Rows are points. Each copy is the shape, with its points in the same order, turned, moved and blurred by noise. Is it also mirrored, or only turned?

Shape (6 x 2):
[[ 0.23  0.07]
 [-0.22 -0.64]
 [-0.40  0.26]
 [ 0.24  0.33]
 [ 0.11 -0.54]
 [-0.24  0.45]]
Copy 1, 6 rows:
[[-0.05  0.27]
 [ 0.12 -0.52]
 [-0.61 -0.02]
 [-0.36  0.48]
 [ 0.30 -0.19]
 [-0.63  0.18]]
Copy 1 is: only turned
Copy 2, 6 rows:
[[-0.07 -0.33]
 [ 0.29  0.40]
 [-0.55  0.08]
 [-0.26 -0.57]
 [ 0.44  0.11]
 [-0.64 -0.14]]
Copy 2 is: mirrored

Shape:
[[ 0.06 -0.42  0.01]
 [ 0.94 -0.19  0.98]
 [-0.02  0.05 -0.35]
 [ 0.24 -0.02 -0.29]
 [ 0.06 -0.12 -0.14]
 [-0.16  0.05 -0.19]
 [ 0.36 -0.05  0.67]
 [-0.16 -0.07 -0.08]]
Copy 1 (8 x 3):
[[ 0.34 -0.10  0.07]
 [ 0.19  0.27  1.31]
 [ 0.25  0.33 -0.32]
 [ 0.40  0.39 -0.11]
 [ 0.28  0.19 -0.08]
 [ 0.04  0.21 -0.29]
 [-0.04  0.16  0.72]
 [ 0.08  0.07 -0.19]]
Copy 1 is: only turned
Copy 2 (8 x 3):
[[-0.23 -0.33  0.27]
 [ 0.95 -0.71  0.82]
 [-0.22 -0.14 -0.27]
 [-0.03 -0.39 -0.21]
 [-0.07 -0.31  0.08]
 [-0.20  0.06 -0.14]
 [ 0.53 -0.24  0.56]
 [-0.19  0.01 -0.09]]
Copy 2 is: only turned
Copy 3 (8 x 3):
[[-0.16 -0.23  0.24]
 [ 0.90  0.11  0.98]
 [-0.09 -0.18 -0.30]
 [ 0.13 -0.31 -0.19]
 [-0.06 -0.16 -0.04]
 [-0.16  0.02 -0.25]
 [ 0.40  0.29  0.52]
 [-0.20  0.01 -0.08]]
Copy 3 is: only turned

Shape (6 x 3):
[[ 0.13 -0.64 -0.46]
 [ 0.23  0.31  0.67]
 [ 0.09  0.33 -0.58]
 [-0.29  0.19 -0.02]
 [ 0.26  0.05  0.40]
 [ 0.33 -0.26  0.34]]
Copy 1:
[[-0.24  0.11 -0.79]
 [ 0.54  0.25  0.51]
 [-0.63  0.44  0.06]
 [-0.25 -0.08  0.29]
 [ 0.40  0.29  0.13]
 [ 0.41  0.16 -0.10]]
Copy 1 is: only turned
Copy 2 (6 x 3):
[[ 0.71  0.07 -0.06]
 [-0.60 -0.40 -0.32]
 [ 0.13  0.67 -0.30]
 [-0.23  0.30  0.06]
 [-0.09 -0.34 -0.28]
 [ 0.12 -0.49 -0.14]]
Copy 2 is: mirrored
Copy 3 (6 x 3):
[[-0.25 -0.68  0.25]
 [ 0.27  0.75  0.13]
 [ 0.11 -0.23 -0.69]
 [-0.33  0.22 -0.29]
 [ 0.20  0.31  0.24]
 [ 0.16  0.20  0.40]]
Copy 3 is: only turned

Shape, 7 rows:
[[-0.39 -0.55  0.20  0.46]
 [-0.26  0.01  0.22 -0.05]
 [-0.12  0.08 -0.54 -0.43]
 [-0.08 -0.39  0.32  0.62]
 [ 0.42  0.27 -0.12  0.00]
 [ 0.16 -0.39 -0.19 -0.60]
 [ 0.30 -0.11  0.34  0.58]]
Copy 1 (7 x 4):
[[ 0.21  0.43  0.21 -0.73]
 [-0.08 -0.08  0.02 -0.29]
 [-0.40  0.27 -0.55  0.14]
 [ 0.43  0.38  0.49 -0.48]
 [-0.05  0.04  0.13  0.53]
 [ 0.24  0.07 -0.72  0.17]
 [ 0.33  0.31  0.57 -0.12]]
Copy 1 is: mirrored
Copy 2, 7 rows:
[[-0.37 -0.89  0.41 -0.27]
 [-0.37 -0.25  0.31 -0.02]
 [-0.65 -0.05 -0.45  0.30]
 [ 0.04 -0.90  0.35 -0.21]
 [ 0.08 -0.11 -0.16  0.41]
 [-0.29  0.00 -0.51 -0.28]
 [ 0.31 -0.68  0.35  0.07]]
Copy 2 is: only turned
Copy 3:
[[-0.03 -0.45 -0.10  0.58]
 [ 0.21 -0.13  0.01 -0.05]
 [-0.25  0.09 -0.44 -0.62]
 [-0.11 -0.41  0.30  0.56]
 [-0.38  0.03  0.39 -0.43]
 [-0.12 -0.53 -0.30 -0.66]
 [-0.31 -0.32  0.61  0.29]]
Copy 3 is: mirrored
Copy 4, 7 rows:
[[-0.03 -0.25  0.37  0.57]
 [-0.19 -0.33  0.01 -0.05]
 [ 0.12 -0.04 -0.67 -0.20]
 [ 0.00 -0.08  0.67  0.35]
 [ 0.16  0.19  0.06 -0.50]
 [ 0.58 -0.47 -0.37 -0.25]
 [ 0.09  0.09  0.71 -0.07]]
Copy 4 is: only turned

Shape, 11 rows:
[[-0.12 -0.14 -0.54 -0.27 -0.07 -0.13]
 [ 0.39 -0.25 -0.03  0.06  0.34 -0.15]
 [-0.18  0.07 -0.96 -0.04 -0.14  0.36]
 [-0.01 -0.47  0.06  0.23 -0.19  0.29]
 [ 0.29 -0.02  0.45 -0.14 -0.45 -0.26]
 [ 0.16 -0.01  0.66 -0.29  0.42  0.45]
 [ 0.98  0.11 -0.62  0.02  0.30  0.29]
 [ 0.06 -0.26  0.00  0.29  0.58  0.08]
 [ 0.09  0.53 -0.93  0.14  0.23  0.07]
 [-0.52 -0.05 -0.72  0.02  0.16  0.18]
 [-0.38 -0.35 -0.21  0.16 -0.22 -0.14]]
Copy 1, 11 rows:
[[-0.03  0.42 -0.16 -0.60 -0.42 -0.06]
 [ 0.29 -0.01  0.26 -0.45  0.17 -0.06]
 [-0.13  0.53 -0.69 -0.76 -0.22  0.36]
 [ 0.24 -0.41 -0.16 -0.44 -0.30  0.30]
 [ 0.34 -0.01  0.52  0.08 -0.52  0.24]
 [-0.43 -0.44  0.59 -0.13  0.17  0.28]
 [ 0.35  0.58  0.16 -0.78  0.58  0.55]
 [ 0.04 -0.26 -0.05 -0.38  0.35 -0.17]
 [-0.03  0.87 -0.51 -0.37  0.30  0.17]
 [-0.30  0.28 -0.68 -0.58 -0.19 -0.09]
 [ 0.16 -0.13 -0.36 -0.31 -0.50 -0.13]]
Copy 1 is: only turned
Copy 2:
[[-0.30 -0.18 -0.30  0.25 -0.39 -0.32]
 [ 0.30  0.09 -0.41 -0.01  0.03  0.03]
 [-0.36 -0.08 -0.12  0.81 -0.72 -0.06]
 [ 0.39 -0.09  0.32  0.15 -0.23 -0.13]
 [ 0.02  0.36  0.20 -0.36  0.15 -0.43]
 [ 0.27  0.22  0.13 -0.69 -0.38  0.54]
 [ 0.30  0.74 -0.71  0.53 -0.49  0.09]
 [ 0.34 -0.16 -0.27  0.13  0.03  0.44]
 [-0.55  0.26 -0.51  0.81 -0.36  0.24]
 [-0.36 -0.46 -0.12  0.58 -0.47  0.08]
 [-0.05 -0.42  0.16  0.27 -0.02 -0.30]]
Copy 2 is: only turned
Copy 3 (11 x 6):
[[-0.08  0.38 -0.35 -0.17  0.01  0.02]
 [ 0.28 -0.03  0.24  0.07  0.24  0.25]
 [-0.02  0.40 -0.89  0.24 -0.14  0.03]
 [-0.10 -0.54 -0.31  0.01  0.05  0.27]
 [ 0.09 -0.38  0.29 -0.45 -0.46  0.04]
 [-0.20 -0.29  0.50  0.31 -0.34  0.83]
 [ 0.98  0.26 -0.25  0.39 -0.09  0.47]
 [ 0.02 -0.16  0.17  0.46  0.38  0.25]
 [ 0.33  0.65 -0.45  0.57 -0.20 -0.19]
 [-0.40  0.41 -0.62  0.33  0.13 -0.03]
 [-0.34 -0.16 -0.33 -0.17  0.15 -0.18]]
Copy 3 is: only turned
Copy 4, 11 rows:
[[-0.18 -0.03 -0.07 -0.55 -0.30  0.12]
 [-0.10 -0.24  0.45 -0.12  0.03  0.11]
 [ 0.21  0.14 -0.39 -0.86  0.01  0.39]
 [-0.33 -0.21 -0.15  0.00  0.19  0.59]
 [ 0.02 -0.14 -0.02  0.60 -0.38  0.20]
 [-0.17  0.53  0.71  0.48  0.31  0.43]
 [ 0.79 -0.32  0.55 -0.50  0.23  0.44]
 [-0.26 -0.15  0.35 -0.15  0.50  0.02]
 [ 0.60  0.05 -0.15 -0.86  0.23 -0.18]
 [-0.23  0.28 -0.33 -0.81  0.17  0.06]
 [-0.50 -0.14 -0.38 -0.13 -0.08  0.15]]
Copy 4 is: only turned

Shape, 13 rows:
[[ 0.16  0.34 -0.01 -0.03 -0.26  0.45  0.08  0.19]
 [-0.03  0.52  0.22 -0.06 -0.63  0.41  0.43  0.29]
 [-0.31 -0.57 -0.23  0.04 -0.24  0.17  0.37 -0.14]
 [ 0.25 -0.45 -0.21 -0.11 -0.14 -0.36  0.08  0.23]
 [-0.02  0.45  0.03 -0.38  0.24 -0.30  0.35 -0.24]
 [ 0.02 -0.14 -0.17 -0.07 -0.50  0.45  0.23 -0.34]
 [ 0.15  0.36 -0.09 -0.23 -0.60 -1.21  0.39  0.09]
 [-0.34  0.38  0.21 -0.13 -0.22  0.33  0.05  0.10]
 [ 0.17 -0.04 -0.18  0.78  0.16  0.02 -0.23  0.18]
 [-0.05  0.29 -0.22 -0.18 -0.62  0.32 -0.17  0.08]
 [-0.01 -0.09  0.03  0.62 -0.52  0.24 -0.61  0.25]
 [ 0.34 -0.55  0.40 -0.06  0.81 -0.23  0.41 -0.85]
 [ 0.29  0.46  0.07  0.40  0.74 -0.20  0.19 -0.42]]
Copy 1, 13 rows:
[[ 0.37 -0.11 -0.08  0.09 -0.48 -0.09 -0.12 -0.34]
 [ 0.11 -0.15 -0.28  0.20 -0.98 -0.09 -0.01 -0.19]
 [ 0.11 -0.25 -0.74 -0.62  0.14 -0.10  0.00 -0.07]
 [ 0.55  0.34 -0.47 -0.59  0.07  0.22  0.29  0.08]
 [-0.45  0.45  0.02 -0.09 -0.09  0.15  0.10 -0.03]
 [ 0.12 -0.38 -0.61 -0.26 -0.22  0.23 -0.28 -0.26]
 [ 0.00  0.91 -0.46 -0.20 -0.47  0.46  0.04  0.86]
 [ 0.03 -0.25  0.06 -0.07 -0.52 -0.18  0.04 -0.10]
 [ 0.72  0.14 -0.26  0.19  0.39 -0.41  0.06  0.11]
 [ 0.45 -0.25 -0.09 -0.21 -0.56  0.09 -0.39  0.00]
 [ 0.98 -0.48 -0.06  0.10 -0.01 -0.24 -0.12  0.38]
 [-0.41  0.15 -0.38 -0.01  1.02  0.55  0.63 -0.34]
 [-0.12  0.54  0.00  0.53  0.57 -0.02  0.05 -0.18]]
Copy 1 is: mirrored
Copy 2, 13 rows:
[[-0.18 -0.02 -0.26 -0.20 -0.41  0.29 -0.14 -0.21]
 [-0.65 -0.23 -0.09 -0.35 -0.63  0.24 -0.10 -0.26]
 [-0.16 -0.13  0.04  0.24 -0.09 -0.62  0.06 -0.19]
 [-0.14  0.36 -0.34  0.14 -0.11 -0.38  0.14  0.38]
 [-0.32  0.80  0.17 -0.50 -0.09 -0.05  0.17 -0.24]
 [-0.01 -0.12  0.03  0.10 -0.56 -0.32 -0.21 -0.33]
 [-1.01  0.97 -0.05 -0.38 -0.41 -0.40 -0.17  0.68]
 [-0.25 -0.11  0.17 -0.52 -0.21  0.22 -0.05 -0.15]
 [-0.14  0.21 -0.28  0.52  0.39  0.33 -0.34  0.05]
 [-0.11 -0.08 -0.20 -0.37 -0.46 -0.01 -0.52 -0.02]
 [ 0.00 -0.34 -0.07  0.27 -0.06  0.31 -0.75  0.44]
 [ 0.32  0.97  0.52  0.50  0.09 -0.09  0.81 -0.32]
 [-0.13  1.08  0.20  0.13  0.28  0.53 -0.02 -0.43]]
Copy 2 is: only turned
Copy 3, 13 rows:
[[ 0.30  0.09 -0.10 -0.04 -0.40  0.08  0.39  0.03]
 [ 0.50  0.06 -0.14 -0.40 -0.33 -0.12  0.71  0.26]
 [-0.37 -0.34 -0.69 -0.04 -0.11 -0.01  0.09  0.40]
 [-0.57 -0.22  0.17 -0.08 -0.04  0.03 -0.03  0.25]
 [-0.33  0.05 -0.14 -0.38  0.22  0.07  0.66 -0.48]
 [ 0.00 -0.40 -0.52 -0.06 -0.63 -0.15  0.32  0.05]
 [-0.68  0.14  0.41 -0.60  0.30 -0.87  0.56  0.01]
 [ 0.33  0.15 -0.37 -0.40 -0.16  0.09  0.31 -0.03]
 [ 0.03  0.29 -0.06  0.70  0.06 -0.04 -0.10  0.15]
 [ 0.12  0.16 -0.22 -0.38 -0.68 -0.17  0.19  0.02]
 [ 0.41  0.20 -0.10  0.28 -0.35 -0.32 -0.49  0.24]
 [-0.58 -0.99 -0.32  0.39  0.63  0.42  0.30 -0.64]
 [-0.12  0.13 -0.12  0.54  0.47  0.22  0.60 -0.68]]
Copy 3 is: mirrored
Copy 4 (13 x 8):
[[-0.07  0.14  0.40 -0.41 -0.03  0.09 -0.09  0.46]
 [-0.20  0.14  0.79 -0.26  0.37 -0.06 -0.22  0.58]
 [-0.40 -0.33  0.00  0.13  0.06  0.38 -0.50 -0.12]
 [ 0.07 -0.39 -0.09  0.43 -0.25  0.09  0.01  0.21]
 [ 0.19  0.19  0.18  0.11  0.54  0.44  0.47  0.08]
 [-0.06 -0.10  0.41 -0.22 -0.02  0.53 -0.53  0.11]
 [ 0.69 -0.22  0.25  0.91  0.63  0.07  0.07  0.63]
 [-0.08  0.17  0.33 -0.42  0.41 -0.06 -0.12  0.10]
 [-0.12  0.54 -0.49  0.06 -0.37 -0.01 -0.28  0.40]
 [ 0.26 -0.13  0.29 -0.48  0.15  0.07 -0.37  0.47]
 [ 0.16  0.30 -0.14 -0.27 -0.37 -0.42 -0.77  0.33]
 [-0.04  0.45  0.01  0.61 -0.27  0.86  0.37 -0.80]
 [ 0.02  0.96 -0.26  0.21  0.09  0.61  0.41  0.09]]
Copy 4 is: mirrored

Shape, 12 rows:
[[-0.10  0.23  0.53 -0.01  0.03  0.51  0.03  0.05]
 [-0.25  0.13 -0.28  0.03 -0.11 -0.38 -0.33  0.27]
 [ 0.21 -0.26 -0.05  0.20  0.56 -0.68  0.27  0.26]
 [-0.85 -0.30  0.11 -0.70  0.14 -0.14 -0.71 -0.39]
 [ 0.47  0.03  0.02 -0.30  0.26 -0.44  0.19 -0.08]
 [ 0.32 -0.39  0.42  0.04 -0.39 -0.53 -0.71  0.63]
 [ 0.11 -0.32 -0.48  0.40  0.04 -0.45  0.18 -0.16]
 [-0.33 -0.09 -0.30 -0.59 -0.10  0.39  0.17  0.04]
 [-0.36  0.46  0.24  0.30  0.20 -0.34  0.17 -0.36]
 [-0.08  0.06 -0.60 -0.03  0.47  0.53 -0.73 -0.10]
 [-0.45  0.33  0.65 -0.46  0.18  0.03  0.12 -0.49]
 [-0.08  0.19 -0.20  0.26  0.42 -0.36 -0.14 -0.32]]
Copy 1 (12 x 8):
[[ 0.30  0.44  0.37  0.24 -0.23 -0.12  0.05  0.00]
 [ 0.04 -0.24 -0.43  0.02  0.19 -0.55 -0.13 -0.17]
 [ 0.30 -0.21 -0.57  0.14  0.60 -0.07  0.73  0.15]
 [-0.74  0.29  0.04 -0.38 -0.04 -1.11  0.23  0.23]
 [ 0.36 -0.28 -0.10 -0.38  0.32  0.00  0.46  0.24]
 [ 0.27  0.09 -0.93 -0.35 -0.41 -0.31  0.41 -0.60]
 [-0.25 -0.44 -0.55  0.17  0.44  0.20  0.11  0.14]
 [-0.31 -0.07  0.57 -0.09  0.35 -0.31  0.00 -0.33]
 [ 0.21 -0.22 -0.06  0.47  0.00 -0.37  0.07  0.68]
 [-0.25  0.64 -0.15 -0.27  0.65 -0.29 -0.62  0.04]
 [ 0.09  0.13  0.59  0.04 -0.26 -0.58  0.36  0.56]
 [ 0.05 -0.06 -0.40  0.10  0.38 -0.26 -0.04  0.57]]
Copy 1 is: only turned
Copy 2:
[[ 0.11 -0.23  0.28  0.02 -0.77 -0.25  0.23  0.05]
 [ 0.12  0.34 -0.22 -0.34  0.13 -0.28 -0.09  0.04]
 [ 0.03  0.82 -0.11  0.32  0.11  0.08  0.56 -0.22]
 [-0.32 -0.22 -0.19 -1.21 -0.11  0.13  0.61  0.06]
 [-0.04  0.66 -0.10  0.13 -0.32  0.50  0.15 -0.06]
 [ 0.96  0.73 -0.13 -0.60 -0.32 -0.14  0.19 -0.44]
 [ 0.03  0.31 -0.50  0.28  0.34  0.04  0.05 -0.46]
 [-0.03 -0.38  0.32 -0.28  0.08  0.30 -0.02  0.25]
 [-0.61  0.21 -0.22  0.02 -0.45 -0.44  0.18 -0.22]
 [ 0.29 -0.40 -0.70 -0.17 -0.02 -0.01  0.28  0.75]
 [-0.65 -0.10  0.24 -0.38 -0.85  0.01  0.34 -0.05]
 [-0.35  0.30 -0.56  0.08 -0.10 -0.16  0.29  0.04]]
Copy 2 is: mirrored
